Each row of a before or after table is a point. The points were changed in one or more steps. Then noise was added and the rows were shuffled. The steps act on columns, c1 being the first. Name the steps. A step turns or swaps two columns, mirrors them in a line or flattens them onto one, adds a multiple of one to another, or multiplies or shifts one. Angles are multiples of 10 degrees, from the lower column toward the higher: turns from -170 to 170, lines from 10 to 170 but not 90. Use the fewest steps. Two steps may share a column if one is a turn and the other turns, adds or multiplies; they go together, in the order done. Otherwise the lowest column goes first.
In the rows, zero is written as 128.

Before:
[[153 149]
 [ 92  94]
 [177 112]
 [138 126]
 [ 93 220]
 [ 95 159]
 [113 147]
 [103 122]
 [105  92]
 [177 129]]
After, 10 rows:
[[136 116]
 [122 138]
 [ 89 224]
 [115 152]
 [140  94]
 [113 167]
 [130 119]
 [132 103]
 [132 109]
 [126 136]]
Steps: flatten c1 and c2 onto the line at 110 degrees

Before:
[[109 117 174 130  93 132]
 [ 54 143 162 103 129 158]
 [117 139 107  91 119 184]
 [154 124 117  85 114 148]
 [132 136 103 125 162 118]
 [104 170 153 104 116 126]
 [109 144 104  59 174 145]
 [ 55 112 136 164 110 103]
 [113 150 107 111 168  75]
 [ 64 121 143  60  68 109]
 [109 121 157  63 148  95]
 [105 170 127 137 144  94]]
After (12 x 6):
[[143 117 118  84 116 150]
 [131 174 107 112 163  69]
 [123 175 103  59 133 122]
 [ 73 148 143  60 122 141]
 [105  86 176 128 117 145]
 [109 107 158  65 146  97]
 [ 61 155 135 167 132 116]
 [136 149 153 102 126 131]
 [135 156 100 125 139 105]
 [136 177 124 138 147  96]
 [ 81 155 162 105 116 149]
 [127 166 107  90 104 174]]
Steps: turn c1 and c2 by -40 degrees; add -1 times c3 to c2; flatten c5 and c6 onto the line at 120 degrees

Before:
[[151 153 127  98 121 125  82 150 118 141  87 139]
 [159 147 114 116 109 155  72 119  88  96 121 110]
 [ 84 109 102 137 148 129 110 102 150 161 200 156]
 [118 177  92 124 134 167 124 184 105 110 144 114]
 [117 129 140 160  89 160 112 102 169 187 173  61]
 [139 128  75 126  89 127  96 146  80 138  93 123]
 [161 161  77 107  81 134  96 111 146 117 104 148]
 [120 121 129 135 135 165 167  72 145 177 171 139]
 [106 125 110 192 170 159 131  86 169 167 161 122]
 [ 64 123 151 179 129 145 159  86 165 139 171 136]
 [154 158  98 137 137  72 130 106 113 133 155 169]
 [ 98 151  73  89 173 117 133 154 105  87 124  93]]
After (12 x 12):
[[ 82 137 110 153 170 165 130 168 157  89 162  66]
 [142  85  81 131  81 136 136 119 219 112 112 158]
 [174 111  71 121  86 131 152 136 158 148 112 126]
 [ 81 139  99 164 145 131 154 166 136  99 214 133]
 [126 114  73  80 174 117 112  87 142 154 116 142]
 [143  88  94 111 138 171 105 112 142 184 136 122]
 [113 158 131 140 131 167  95 178 135  73 153 120]
 [154  87 128 122 117 127 153 138 134 155 100 154]
 [ 86 122 140  84  90 160 144 192 132 104 183  65]
 [151 106  98 170 137  71 108 133 165 108 150 148]
 [177  80 114 106 113 154 169  89 141 116 139 129]
 [ 57 147 151 155 134 142 102 141  83  84 163  85]]
Steps: turn c1 and c9 by 50 degrees; add -1 times c3 to c9; turn c2 and c7 by -150 degrees; add 0.5 times c7 to c11; turn c4 and c12 by -60 degrees; swap c8 and c10

Before, 9 rows:
[[158 133 121  62 156 195 126 118 116 200 108 140 219 142  94 120 127 151
  164 140 102 171 115 191]
 [117  89 111 172 151 133 101 142  86 145  95 178 114 106 163 122 131  80
   87 149 102 154 120 167]
 [126  81 116 183 126 132 113 115 101 154 145 157  98 150 130  85 106 101
   92 140 132 154 113 154]
 [136 186 115 135 125 119 157 159 123 160 134 138 111 102  93 130  71 102
  148 121 143 120 126 164]
 [136 104  78 158  83 120  73 102 154 157  98 151 129 148 120 141 126  91
  148 139 109 143 161 116]
 [146 100  88 175 114 137  96 123 103  77 147 187 105 142 141 123 108  65
   92 159 169 134 111 154]
 [146 108 142  13 113 154  98 134 127 203  85  87 185 137  81 118 129 182
  145 112 124 117 104 175]
 [128 204 110 136 100 132 102 145 108 127 131  76 120 107  79 125  90 146
  168  80 113 120 132 139]
 [100 183 115  98 123 105 116 125  95 143 132 125  90 125  84 133  75 122
  120  34 119 124 137 149]]
After (9 x 24):
[[101 184 114  97 123 105 118 126  95 142 132 125  90 125 171 133  75 123
  118  34 119 125 138 149]
 [159 131 120  61 154 194 127 118 116 200 154 140 218 141 158 121 125 151
  164 139 102 158 116 190]
 [128 203 111 137 101 133 101 143 108 126 134  75 118 106 176 125  88 146
  169  80 113 122 131 140]
 [128  79 115 182 125 131 112 116 101 153 110 158  98 151 129  85 106 100
   92 140 134 146 114 151]
 [135 104  77 159  83 121  74 102 154 158 161 151 129 148 131 141 127  92
  149 139 108 139 161 116]
 [145  99  86 174 114 137  96 122 103  77 107 187 105 143 118 122 108  65
   92 159 168 132 111 155]
 [136 186 116 135 125 120 155 159 122 161 129 139 113 101 163 128  71 102
  147 121 139 123 124 165]
 [146 107 142  12 112 154  99 134 127 203 179  88 186 138 165 119 129 182
  145 111 123 121 104 174]
 [117  89 110 171 152 131 100 141  87 144 153 177 113 105  88 123 130  81
   86 150 101 145 120 168]]
Steps: turn c11 and c15 by 170 degrees; multiply c22 by 0.7
